Each row of a before or after table is a point. One or more steps were done to the points. Then noise was added and the rows were shuffled. The steps act on columns, c1 being the first. What was done? A step turns or swaps two columns, mirrors them in a line or flattens them onto one, adds a multiple of one to another, or multiplies or shifts one. Angles are multiples of 10 degrees, from the lower column toward the higher: turns from -170 to 170, lines from 10 to 170 but not 90. Use the fewest steps. Two steps may share a column if one is a turn and the other turns, adds or multiplies; they go together, in the order done. Otherwise the lowest column goes first.

Before, 11 rows:
[[-30  16  33]
 [ 46 -71 -24]
 [-10  51   7]
 [ 18 -75 -10]
 [ 37 -30 -34]
 [ -5  36  52]
 [ 16  20  17]
 [ 38  13  -2]
 [ -8  38 -20]
 [ 62   4 -49]
 [ 78 -26 -34]]
After:
[[-37  32  11]
 [-27  23  66]
 [-30 -26  -3]
 [-31  26 -25]
 [-26  -5  22]
 [  1  36  43]
 [-16 -80 -43]
 [-35 -52 -64]
 [ 40 -74 -29]
 [  4 -49 -42]
 [ 55 -51 -13]]
Steps: mirror c1 and c2 in the line at 120 degrees; multiply c3 by 1.3

Before:
[[ 11  27   3   2  27 -24  13 -51  -1]
 [ 70  63  -4  44 -74  14 -20 -50 -16]
 [-69   8  32  43  62  88  51  -2  57]
 [-16 -38  -4   5   3  19  22  41  88]
 [ 16   3  35   2  47 -15  17  61  59]
 [ 11  -9  42  54  -2  10  40 -49 -34]
 [ -7 -17 -45 -25  15 -34  33   3 -54]
 [ 60  -1 -47  87 -10  50 -39 -42   2]
 [ 53 -17 -12 -30   8 -38  47 -27  25]
 [ 73  26  49  -6 -24  44 -29 -56 -24]
 [-44 -47   0 -13  30 -47   4  13  52]]
After, 11 rows:
[[  9  25  22   1  17  -9  15 -59   1]
 [ 61   1 -34  89  31  59 -37 -24   4]
 [-67   7  70  42  17  84  50  26  54]
 [ 11  -9  31  53 -34  27  41 -43 -35]
 [-43 -44  27 -12  18 -43   4  -7  52]
 [-15 -37   2   7   4   3  21  45  87]
 [ -4 -14 -21 -22  42 -34  36  -6 -56]
 [ 72  26  14  -9 -53  59 -31 -38 -25]
 [ 16   1  56   5   4 -36  18  53  60]
 [ 58 -21  -2 -31  12 -24  45 -36  25]
 [ 71  62 -58  44 -46  31 -19 -42 -17]]
Steps: turn c3 and c5 by -50 degrees; turn c6 and c8 by 20 degrees

Before, 11 rows:
[[ -5 -29 -39 -13  47 -31  16  25 -20  -4 -43 -12 -17  31  11  31  11  21]
 [-30   4 -13  16   7 -33  23  -5  13  35  16  17 -16   4 -20   7  13   3]
 [ -8 -13  16   1 -23  13  11 -37   1 -26 -23   0 -40  14 -22   9 -30   9]
 [-24 -34  15   1  34 -55 -37 -49   3  11  29 -24 -13 -13  10  11   3  29]
 [-26  -4   6 -17 -22 -13  -2  32  -9   0 -39 -20 -33  29 -16  20 -60  11]
 [  6  13   9 -10  11 -27 -35 -10 -12 -10 -30 -38 -16 -29  -6  28  23  18]
 [ -1 -13 -34   0  14  13  10  -3   8 -29  -3  13 -23   5 -25   6 -11   5]
 [ 13  -3   3  17 -27  21 -10 -10 -33 -16 -29 -11   1 -11 -29 -17  -9 -18]
 [ -2  23  -4  -7   6  22  26  33  -4   7 -20   8 -34  11  34 -31  38  -7]
 [  6   1  15  15  -4   2 -29 -14   6   9 -26 -13  -8   0  -3   7   2  23]
 [ 42  34 -24  38 -20 -23   9  -6   7   6  -6 -19 -29  22  -8  38  -8  -2]]
After (11 x 18):
[[   9    2   16   15   -2  -29   -5  -15    6    8  -25   -1   -9   -3
    -7    8    6  -27]
 [   6   13    7  -11   11  -46   20   -9  -11  -12  -31   23  -14  -28
    -3   10   45  -34]
 [ -26   -5    6  -16  -23   -9   19   33  -12    1  -38   12  -36   27
   -15   13 -121  -20]
 [   0   25   -4   -6    5   37  -20   31   -7    6  -20   -2  -36    9
    33  -13   76    7]
 [  -9  -13   16    1  -24   13   -1  -37    2  -26  -22   -5  -40   16
   -25   14  -60   -8]
 [  -3  -11  -37   -3   15   14   -5   -6    8  -31   -4  -10  -24    3
   -27   12  -22    5]
 [ -22  -32   12    3   35  -50   35  -45    5   14   32    6  -15  -13
    10  -19    6  -38]
 [  14   -2    2   16  -28    0  -31  -11  -32  -16  -31   20   -2   -8
   -30   -4  -17   11]
 [ -29    5  -13   13    7   11   39   -6   15   36   18  -17  -14    5
   -21   -7   27   10]
 [  -9  -31  -39  -12   50    2   45   25  -19   -5  -41    0  -18   30
    11   10   21  -26]
 [  42   35  -22   36  -17   -9   43   -6    6    3   -6   19  -27   21
   -11   21  -18   -9]]
Steps: turn c6 and c16 by 30 degrees; turn c6 and c7 by -70 degrees; turn c12 and c18 by 150 degrees; multiply c17 by 2
